Each row is a point. Examples show where two turns around zero, p and q, send a point. Where does a point land after both, in the order given? Backwards means that the second turn is done in reverse. Each puzzle has new turns, and all numbers are rounded.

Turn p:
[-25  -3] -> [-25   5]
[ 32 -21] -> [ 24 -30]
[-7 24] -> [ 0 25]
Turn q:
[19  3] -> [19  1]
[15 -4] -> [15 -5]
[-48 -15] -> [-49 -11]
[14 16] -> [15 15]
Where do these land?
p, then q backwards: [ 2 31] -> [ 9 30]
q, then p backwards: [15 21] -> [10 24]
q, then p backwards: [  2 -16] -> [  5 -15]
q, then p: [-19 -37] -> [-32 -27]

Turn p:
[ -6  12 -14] -> [ 4 17 -9]
[-22   9  -4] -> [-15  18  -7]
[ 0 10  6] -> [-1  7  9]
[ 27 -32  11] -> [ 10 -42   5]
Turn q:
[-6 17 -5] -> [-14   9  -9]
[  4  -2 -22] -> [  3  -9 -20]
[ 2 -6 48] -> [ 7 16 45]
[-12  -2 -14] -> [-10 -12  -9]
[12 -6 -8] -> [13 -3 -8]
Where do these land?
p, then q: [-15  -4 -24] -> [ -7  -5 -27]
q, then p: [38 14  8] -> [33 18 17]
p, then q: [-20 -23  14] -> [-18 -27   8]
p, then q: [-4  1 -9] -> [ -2   1 -10]
p, then q: [17  5 11] -> [12  7 15]
p, then q backwards: [-16   6   0] -> [-5 16  1]

Turn p:
[-2 -6  5  2 -2 12] -> [ 3 -1  8  1 -3 12]
[ 15   2   6 -19   5   1] -> [ 14   7  -1 -18   9  -2]
[-13  -5   0  12  11  -5] -> [-10  -9   8  13   7  -3]
[  5  -7  -6  11 -13  -5] -> [  4  -9  -4   5 -16  -5]
[ -9   0  14 -11   9   0] -> [-6  5 14 -9 11  1]
[33 -3 -8 12  7 -7] -> [ 30  -7 -13   9   2 -15]
[-12   5  -9 -22   6   6] -> [-13   2  -8 -15  14  12]
[ 15  -2   0   0 -15  -9] -> [ 11   0  -5  -6 -15 -11]
[-32  16  -2  16  -7   6] -> [-31  10   2  20  -7  10]
Turn q:
[-12  -3  14  17  -1   8] -> [-13  -3   4  19   9   8]
[ 16   0 -12  -8  -7   9] -> [ 18   7  -4  -4 -12   6]
[-8  8  0 16  1  8] -> [-6 10 -3 15  8  1]
[-13   1  10  -2  -2   9] -> [-15   2   2   1   2  11]
[ 8  6  1  7 -9 -6] -> [ 6  4 10  7 -4 -7]
[-10   4  10   9  14   7] -> [-10   1  -1   5  20   6]
[ -7   3 -17 -17  -5 -36] -> [ -7  -4  -3 -22 -17 -34]
[16  9 -1 -7 -5 -4] -> [13  7 10 -8 -5 -4]
[ 10 -26  -5 -17  15   5] -> [ 14 -23 -14 -16   0  12]
Where do these land?
p, then q: [ 11 -22   3  -1   6 -10] -> [ 10 -24   7  -6  -2   0]
p, then q backwards: [ 9  4 -6  4  8 -2] -> [ 4 -1 -7  9  8  0]
q, then p: [ 8 -4  8  9  5  9] -> [12 -2  5 10  6  5]
p, then q: [  7   8  -1   5 -16   4] -> [  4  13   4   6 -13  -3]
p, then q backwards: [ 0 10  7 14 -9  8] -> [  2   7  -3   8 -17   9]
q, then p: [  5 -17  -7  -8   7   9] -> [ 11 -12 -10  -6  -2  13]
q, then p: [ 4 -1 -6 -7  9  4] -> [ 5 -1 -9 -6  6  3]
q, then p: [-48  12  -8  -5 -10 -26] -> [-55  -4   0  -6  -6 -12]
p, then q: [  3  10  10 -11   1   4] -> [  1  12   6 -12   6   1]

Turn p:
[-26  -3 -30 -21  12   3   0   0] -> [-26  10 -23 -19  14   2   9  16]
[-12  -6  -5  -4   8 -25 -15  15] -> [-17  -8   2  -5   8 -23 -13  14]
[ -3  38  -8   4  -6   6 -18 -13] -> [ -7  27  -6   5  -6  18 -30  -6]
[ -8 -30  -8  -9   7 -11   5 -48] -> [-21  -6 -18   2  25  -8  25 -39]
[ 10  -7 -18  -6 -19  -3  -4   0] -> [  1  -4 -22  -4 -17  -9  -1  -5]
[ -2  -7  16   9  12 -11  11   2] -> [  3  -5  19  10  12 -10   9   1]
[32 13 30 34 18 14 -2  8] -> [ 46  -4  28  19  11  13 -18  -2]
[-14  11 -16  20 -19  -2  -3  21] -> [ -7   2 -11  20 -19   0 -11  27]
[21 -2 22 -3  9  4 20  7] -> [27  0 23 -6  0 -3 14 -3]
[  4 -17  11  -1 -22   9 -14   8] -> [  1 -28   0  -3 -20   6  -4  -4]
[ -2  11   7 -22   3  17  21  -2] -> [  3  18  10 -18  -4  16  19   0]
Turn q:
[ -9  10  24 -10   4   8 -12 -22] -> [-12  10  16  -9   2  12 -20 -21]
[  6  18  10   5  24 -12 -10 -29] -> [  7  29   7  -8  20  -7 -18 -19]
[-20 -28 -19  16 -19   0   4  14] -> [ -6 -34  -9  22 -10 -18  12   3]
[-15   6 -16  12 -20  -7  -6  22] -> [-13  -7 -13  16 -16 -18  -3  21]
[ 23  13  10  -1   6  13  20 -12] -> [12 24  4 -1  2 23 14 -8]
[-14   4  19 -14  14  -8  10  -4] -> [-20   7  11 -17  13   1   6  -8]
[ 20  -1  -4 -13  -7  -9   1  -8] -> [ 18   4  -2 -17 -11   0   3  -2]
[ 13  -1 -18 -23  13  28  16   4] -> [  8  -6 -25 -10   8  35  13   1]
[ -4 -21  -7  27 -15 -13 -23  35] -> [  5 -27   9  24  -7 -27  -8  33]
Where do these land?
q, then p: [ 27  -7 -18   4   4 -26  -1   9] -> [ 24   7   1 -13  -8 -32  -2   4]
p, then q: [  0  -9  10 -15  -7  -7 -17 -26] -> [ -5  -7  -1  -9   1  -5 -10 -34]
q, then p backwards: [-22  -8 -13 -20  11  22   1   9] -> [-19 -22 -10  -2   1  17 -22  -9]
p, then q backwards: [-17  26   2  16  -2 -16   4   5] -> [-6 23 15 24 -5  0 -7  9]
p, then q: [  9 -10  12 -22 -19  13  29  27] -> [ -1  -3  11 -15 -33  15  34   9]
p, then q backwards: [-10 -12 -22  21  -1  -5   0 -24] -> [-21   4 -24  18  10  14  11  -4]
p, then q: [ 12  -2   6 -13   7  19  19 -10] -> [  7  13  -4  -9  -1  24  16 -10]
q, then p: [  5  30  13   9 -14  16 -14  24] -> [  1  -7   8  10 -21  21 -24  27]
q, then p backwards: [ -3  -8  10  21  22 -16 -21 -14] -> [ 14   5  13  11  26 -26 -10  -5]

Turn p:
[ -3  -8  -7  32  -6  21 -14  14  -6] -> [-12   4   9  31   7   8 -25   7   6]
[  2 -32  16   2  18   0   4 -10 -14] -> [ 19 -23  -3   0  29  -7  -9  -2  -7]
[-15   3  -3 -39 -24 -37  -2   7 -11] -> [ -3 -11  15 -41 -31  -6   6  12 -26]
[-17 -18 -13   1  24   2   2   0   7] -> [-12  -8 -22  -6  17 -14 -14   3   4]
[-11  -8  -5  21  -3  -3  -9 -27   5] -> [ -1  -8  -6   4  -3   1 -24 -28   6]
[-30   1 -12  13  12  10  -6 -15 -42] -> [ -8  16   1 -11  26  12 -38 -11 -25]
[ 46  32 -16 -19 -19  -7   0  14  14] -> [ 11  16  -8   5 -40  25  36  21   9]
[-24  -9  19   5  22   5 -26 -11   1] -> [  9   3   9 -12  20 -21 -28  -9  18]
[ 22  18   4 -19 -23  17  20   8  22] -> [-10   2   8   5 -11  16  46   3  15]
[30 21 17  4  0 -8 32 22 23] -> [  8  10  -5  27 -11 -14  50   5  -1]
Turn q:
[-10   3  -3  26 -21 -22 -17 -18 -10] -> [-22  30   3  22  -4   1 -22   1  -4]
[  5 -16 -13   9  19 -25   1   0 -27] -> [  0   5 -21  10  -6 -36  -9   3 -16]
[ -1  12   4  -3   9  13 -10  11 -20] -> [  2  -3  12 -15  10  -7  -3  15 -16]
[ -7   0 -20  35  14   2  -1   4  -6] -> [ -2  10 -21  17  27  -4  -4  14 -10]
[-18 -27   5 -22 -21  21  29 -14  24] -> [  3 -22 -13   4 -31  43  20 -11   5]
[ 37  -2  -2  -2  11  25   1   6 -19] -> [ 39   1   3 -17  12  -8  -2  -7 -22]
[  8  19  36 -25  20  -6   5 -27  14] -> [-19 -10  26 -18  -2  -9  25 -40   0]
[  6  35 -30  10   0 -23 -15  -4 -13] -> [-12  44  -5 -13  14 -21  -8  12   9]
[  2   3 -19   1  11   4 -34  10  -8] -> [ -2   1  -8 -18  18 -10 -30  11   0]
[  1  -9  24 -18 -20   7   9  14  48] -> [ 10 -28  18   7 -10  28  10 -14  40]
[-23 -19  20 -10 -21   5  32  18  17] -> [  4 -28   7  22 -27  23  23  13  14]
Where do these land?
q, then p backwards: [-20   1   3  10   2 -17  24 -31  -7] -> [ -2  23 -15  14 -12  -3  33  10  11]
q, then p: [ -9 -29  16  -8  -1  -1  21   8 -14] -> [ -3 -27  11  22  -5  13  -6   2 -20]
p, then q: [  1 -10  -9  18  -4  11  10 -11 -12] -> [ -5  -1 -11   1  15   6  -9  -1 -23]
q, then p backwards: [-14  -5  -9  15  22  23  12  16  17] -> [ 20 -27  -4  -9  15  18  21   1  -2]
p, then q: [ 29   8 -16   8 -32  -1 -11  -9  20] -> [16 11  3 16  0 47 -4 -1  5]
p, then q: [  9  -2  25 -10 -27   6  13  -6  21] -> [  5 -11   2  25 -17  14  23 -20  -4]
q, then p backwards: [-28  28   6 -24 -28   5 -10   5 -16] -> [-12  14 -12 -31 -29   7 -20  25  -9]
q, then p: [ 29  28  13 -23  -1  -5 -21  23 -29] -> [ 40  -1  25 -22 -18 -20  23  16  -3]
p, then q: [ -4 -13  24  17  24 -17 -18 -21   7] -> [ -1  14  -5   0   2 -22 -22 -37  13]
p, then q: [  4 -25 -27 -19  26  27  15  15   7] -> [  3 -29 -39  -8  16  -7   8  26  13]
q, then p: [  3  19 -28  15  19 -32 -34  11   6] -> [  2  23 -23 -21 -25 -38 -17   8  14]

Turn p:
[ 13   9  -3   5  14 -11   7   7   2 -26   4] -> [ 10  17 -12  -2  15 -10   1   7   4 -17 -13]
[-17   0  12  -6   7  -9  -7  20 -11  17 -17] -> [-16   3  16   0   7 -11  -1  14 -10  26   7]
[-17  -1  18  14 -12   5  24  -3 -18   8   5] -> [ -8   5  13   0  -1  11  26 -11 -26  -3  11]
[ 21 -10 -16  -8  14 -12  -7 -25   7  -3  14] -> [ 22 -16 -17  -3   8 -13 -14 -20  16  -7  -1]
[ 27 -11  29 -15 -13   6  11 -17  -3 -17 -13] -> [ 14  -3  24 -22 -20 -11  -6 -10 -13 -25 -17]
[ 14  16  -5 -34   4  -4   8   3   1 -19  12] -> [ 12  24 -15 -31  -3  -6 -12  -3  10  -3  -4]
[-15   1  19   0  -7   1 -25  21  26  -1  24] -> [-23  10  14   6   5   9 -15  12  25 -15  27]
[ -8  18 -20   5  29   6  19  -1  17  12   8] -> [  9   9 -12   3  19  14  22  -7  26  20  -8]
[ -2   2 -13   9  -3  22  -2  25 -16  12  -6] -> [  6   0  -3   8  -6  18   6  29 -12  17   6]
[ -6   4   6  12  -2  -3 -17 -21 -10  11 -21] -> [ -9 -12  10  20   0  -1 -12 -14 -16  12 -13]
[  4   2 -20  14  -8  -9 -12   7  19  11   4] -> [ -2  -3 -13  26  -8  -4  -1   5  20   3   7]
[-13 -30  -7   5 -24   8   0 -17 -14  -5 -14] -> [-15 -35  -6  -3 -17   3   5  -3 -24  -8  -3]
Turn q:
[-16 -20  -5   2  21   5  10 -11  -4   1  -4] -> [  3 -10  -4   3  24   6   8 -14 -19   7  -5]
[ 18  -9  20   7 -48  -6   8   8 -12   3 -15] -> [  0  -2  21  11 -47  -5  15   7   4  -4 -25]
[-20  -6   1 -16  16  -7 -18  -9   0  11  11] -> [-13  -9   6 -19  18  -7 -10 -11  -6  16  10]
[ -3  21   3 -21  18  14   6  -3  10   2  -7] -> [  7  13 -11 -27  18   7  -1   7   6  -3  -4]
[ 14   0  35  14 -30 -11  10  -7   1  -7 -11] -> [  2  11  31  11 -24  -2  18  -6  16 -12 -20]
[ 28  -3  -1   6 -22 -33  10   4 -20 -10  -7] -> [ 11  -6   8  19 -29 -34   9   1   1 -21  -5]
[ -8  -7   3   3  16   2 -19   9  10   6 -16] -> [ -8  -4   4   5  21   1 -14  12   3  13 -12]
[-29  -6 -10 -14  15  11  -6   8  -4  -4  12] -> [-20  -5  -9 -14  18  10  -4   2 -22   5  13]
[ 21  13  22  26 -23  -7   6  11 -25  -8  -5] -> [ 12  24  23  22 -32 -10   5  11  -4 -12  -5]
[-26  -6 -14   7   9  -4 -16 -20   4  -4  10] -> [-20   0  -8   5  17  -1  -8 -26  -4  13  12]
[ 24   3  -7  -7  -2  18  -5  -1   4 -15   2] -> [ 10  -1 -10  -2  -9  13 -19   1   6 -20  -3]
[-15  -8  -8   1  12 -10   4  10  19  -6  16] -> [-14 -13  -3   5  19   4   9   3   5  -2  21]
[10 11 -9 -9 23 28  2  0 14 27 17] -> [ 26  -2 -14 -21  11  24 -12   8   8  18  17]
[  1  17 -31   2  -5   1   7   2   3   4  -4] -> [  3   6 -34   4  -6  -6   3   5   5   4   6]
Where do these land?
q, then p: [-13 -15 -18 -11  18  -1 -13  -3 -14 -16 -14] -> [ -6 -17 -16   0  24  -9 -12   4 -19  13  -7]
q, then p: [ 13   3  22  21 -18  21 -20   1  21  -3 -11] -> [-16   3  28  20 -15  23  -8  11  13  -3 -16]
q, then p: [-10 -13   7  20  -7 -14  -1  14  -7  -3  -8] -> [-10   3  12  16   9  -4  19   3 -16  -3   5]
p, then q: [ -6  12 -17   4 -16   5   1   3 -21   0   8] -> [  4   7 -20   2 -19   3  -6  -1 -16   8  10]
q, then p: [-23  16  12 -20  -4 -16  22  -7  10   8  -7] -> [ -5  16  -1 -28   0 -12  23 -14  12  15  -7]
q, then p: [ 11  12  -8 -19   6  22 -21  24 -13  19  10] -> [  4   3  -4  -6 -13   2 -30  26   1  14  28]
q, then p: [ -6 -17   5  -4   0 -12 -17 -18   5 -20   6] -> [-19 -17   5  -3  18   1  -8 -18  -3 -11  -7]
p, then q: [  5   8   4  23  17 -11  22 -18  15  20  17] -> [ 32   9   1  11  15   9  16 -24  19  -5   4]
q, then p: [ -9 -16   4 -10   0   0  22   2  -3  22  -9] -> [ 14  -9   9 -15  -9 -12  21   3  -9  13   1]
p, then q: [ 19   0  19   7   1  17  -8  14 -25  15  -7] -> [ 18   7  29   1 -19   1 -13  18 -11  -1   2]
q, then p backwards: [  7  -7 -13   8  22   2  18  -6  13 -23  20] -> [  0  -9  -3  24   5   1  -1 -11  -2  -4  38]
q, then p: [ 11  17 -17 -18 -19 -13  -6  -6  19 -19  -4] -> [-27  -2 -26  -3  -8  -7  -4  -2  24 -12 -11]

Turn p:
[-12   6   8   1   9  16  -2   4  17  -1  -1 -14  17 -17] -> [-15   7   0   5   3  16  -8  12   3  -2   8  -5  19 -21]
[ -6   9   9  18 -10  -4 -16  -8   1  -3   6 -12   7  11] -> [-22   1  -2  15 -15   7  -6  -4   0   0 -12  -4  -2  10]
[ 11  -5 -16  -5  12  15  -4   2  13  -8 -16  18 -10  -6] -> [ 24  -1 -14  -4  15   7   0   8   9  -4  -4  21   5  -7]
[  7 -12  -8  -7  -4   5  -2  -9 -18  -8   1  15   7  -2] -> [ 19  -9  -1  -8  -5   2  -5 -10 -18   4  -3   7   4   4]
[-10 -12  12   3   0  -4   5  10 -10   3 -20   9  -6   2] -> [ -6  -1   4 -20   0  -6   9  10  -9 -12  -8   8 -10  -4]
[-15  14 -12  -9  -8  15  10  11  11  -5  10  16 -12  -4] -> [  5  12 -28  -9  -5  -1   8  -8  11   0  21   4   2 -10]
[ -3  -5 -16  -5   5  -9  14  -9  10   8  -4 -11   9   1] -> [ -2 -13  -1   6  17  -9   5   5   0  -3   7 -12  15   6]
[ 11  10  -5 -13   2   2 -15  19   1   1   9   2   5  13] -> [ 9  8  0 -1 -7 10 -8 12  9 14 13  0 -8 16]
[-16   6  10  -3 -12 -11  14  -3  11  11  12   4   0  -6] -> [-16   3  -1 -10  -8 -15   9 -11  12   1   6 -13  10  -5]
[-12  -1  17  16  12  -9  -8  -2 -14  15 -13  -7  -7  -4] -> [-25  10  14  -1   8 -10   1   6 -12   0 -16   9  -9  -4]
[ 16  12  -5  -6  -2 -10  18   5   8  12 -12  13  -4  -7] -> [ 19   9   1  -3   3 -18  19  11  12   2  -3  -6   8  -1]
[  7 -11  12  20  -7  14  -3  -4 -13  12  11 -14  12  -2] -> [-12 -15  11  15 -15   2  -6   2 -15  15  -6  -3  -7 -16]
[ -7 -15  -2   4 -14  -6 -10   4 -13  -3   8  -5  -7  -8] -> [ -4  -6  -3  -5  -7 -11 -20  -9  -9  -5  -2  -2 -13  -2]
[  7  17 -10 -11   5  10 -12 -12   8 -12  -8 -13 -11   8] -> [  8  11 -15  13  19  21  -1  -4   5   2  -7  -6  -3   9]
[ 10 -16  -1  -8  17 -10   1  -6  -1  -2   8  10   1  10] -> [  9 -14  17  -5   9   1   1  -8   4   2   5  12   2  13]
[ -4  10   5  12  11  -8   2   5  -7 -10  -7   3  -8   2] -> [ -4  15   5   5   0  -2   8   0  -3 -14  -2  12  -6   4]
[ 17  -7   2  -7 -16  -6   9  -7  -4 -10  15 -13   7   9] -> [ 11 -16  10   8 -11   4  -1 -13   0   0   3 -23  -5   7]
Turn q:
[  6   6   4  21  -3 -13  -7  18  -6   0 -17  -4 -17 -15] -> [ -8  -7  14   9 -11  -4 -10  17 -12  -1  -9   2 -22 -17]
[-11  -3  -7 -16  14   7  17  31   8  -1 -12 -10  12   8] -> [ 10 -14 -12 -15  14   4   9  28  12  -7   3 -18   8 -10]
[-5  9 13  3  1 -8  5  2  1  3  7  3 -3  1] -> [-5  0 11  0  9 -2  1  5 -1  5  9  8 -5  4]
[-15  15   1   4   3  11  -9  10  -4  -1   7 -13  11   1] -> [ -1   9   2  -4  14  -1 -21  10   1   4   5 -14   6   1]
[  1 -14  -7   9  -6  -4   0  -4  -2   4  17  11  -2  -9] -> [ -3  -7 -11  10  -7   0  -1 -15  -2  13  10   4  -8   1]
[  9  -1 -19  -2  -2  -4   2 -20  10  12  16  -5 -10   4] -> [  5  18 -14   2  -3  -8  13 -15   5  11  -5   1 -14  12]
[ 16 -12  14  12 -17   3   2 -23   7  -6  -4  -9  21   1] -> [ -1   3   9  22 -10  -4  10 -14 -15 -15   1 -12  15  19]
[ 11   7   5  -6   3   9   3   0  -7   1  -1   9  -9 -21] -> [ 11   1  14   2  -3  -1   0 -10   0   6   1   7   0 -22]
[ 11  -8   6   6  -1   2 -10 -19   9  -4   6   3 -14  -3] -> [  1   2   8  13  -4   4   1 -21   3  -2 -11   6 -10   9]
[-10   6 -10  -5   5 -10   3  14  -1   5 -19  -1   1   1] -> [ -6  -5  -7 -10   0  -8   2  22   3  -2  -7   2   1 -11]
[-20 -14  -7 -12  -4 -12   2  -9  -6   1   1   0 -11  -1] -> [-18  -7 -11 -17  -2  -8   4 -13   9  -3   2   4  -7  -1]
[ -6 -16  25  -1   8  11  -6   3 -26  13   8   3  11   1] -> [  3 -23  15 -18   0   5 -13 -11 -13  15   9  -7  15   9]
[ 10   7  -7 -20 -15  -4  -3   3   9 -10  -9   4  -1  12] -> [ 10  11  -6  -4 -11  -1   5   8  12 -23   2  11   3   2]
[-9 -8  1 11 -8  8  2 -3  3  8 -7  7  5  3] -> [-12  -5   1   7 -10   3   2   2   6   8   1  -7  10   5]
[  2  11 -14  -6   5  13  18  -1   0 -17   0 -11   2  20] -> [  4  22 -12  -9  11  19  13   7   0 -11   1 -11   5  -3]
[  8  16   2   2  17  -9 -19  -3   4  -5   7  12   5  -3] -> [ 11   4   0   9  14  -2 -14   1  -6   4 -11  23   2   3]
Where do these land?
p, then q: [ 18  13   4  42   4 -10   6  -1   8  18   7  10   4 -11] -> [-24 -13  10  31  -9 -14   7  23  -8   3  12  12  -1   1]
q, then p: [-11  14  -7   2   2   3   6   1   0  -9   7   9  -1  -5] -> [-5 11 -4  4  2 -3 -5  0  3  7  8 12 12 -7]
p, then q: [-8 -8 -2  1 -9  8 -1 10 -7 -1  3 -6  9  5] -> [ -1  -2  -6  -9  -8   2 -12  -8   2   0   9  -7  -7  -1]
p, then q: [-9 -5 -8 -5  9 11 -4  2  4  5  5 -2 -1 -5] -> [ 6 -5 -8  0  7 -3 -9 -6  4 14 -2  3  1 -2]
q, then p: [-11  -3  -4  -7   6   1   1   5  -5  -6   8 -10 -11  26] -> [  6   2 -13  -6  17  19   3  -1   4   6  16  -2  -9   4]
q, then p backwards: [  5   3  11  -7   9   6 -12 -10   2  -3  -7  14   9   2] -> [  8  -4  -1   3  11  -6  -6 -15   5  -8  -2  13  10  -7]
p, then q: [ -9  -5   4  -1   4  -1  10   4  -1  -2  -8  -8   8 -13] -> [  1  -6   1  -3  13  -3 -10  -3  -8  -8   7  -4   3 -10]
p, then q: [ 35 -10   0  -7   0   3   2   1   1  -3   7  -7   4  14] -> [ 15 -10  17   8 -14  11   9  -4  -3   2  -5 -13 -13  15]
q, then p: [-10  -5  -7  -4 -48 -14   5 -20   7  -6 -14  -9   9 -10] -> [-18   4 -13   8 -21 -11  -3 -25   1 -32   7 -18  12  17]
p, then q: [  1  -2   0  -1   6   3   0   4   7  -8 -17  -3 -19   4] -> [  5   0  -1   2   8  14   6   2   7  -4 -12   4  -6 -16]
q, then p: [ -2   4  -3   0  11  -5 -17   0  -9 -10   7  -4  10 -12] -> [  4   6   5   2   8   0 -16   0 -10   3 -10  14   4  11]
q, then p backwards: [  4  -4  18  -2  -9   7   3  -9   8  -1   5 -10   5  -8] -> [  6   2   1  -3   5 -17  14  -6  -2  -7  11  -8   2   0]
p, then q: [-9 22 -2  0 -1 -6 -7  9  7  1  0 -5  6 -6] -> [ -3  15  -4   3   9  -5 -12  17   3   0   6  -2   1   3]
q, then p: [-10 -11   9   2  -1  -3   5   7   2  10   5  26 -10  -9] -> [ -9 -20  -1 -14  -3 -11  -1  -6  12   9   0   9   5 -14]
q, then p backwards: [ 21  -9  -4  -9   7  -7  10  -7   9   2  -9  -8 -12  27] -> [  7   9   9  -3  -8  -3   8   0  -6 -11 -24  16  -6  24]
q, then p: [ -5   6  -8  -4  10   3  -9   5 -34  13   2  13  -9  -1] -> [  8   7  -6 -25   5  -6 -13   3  -5  28  -6  -5   6  -1]
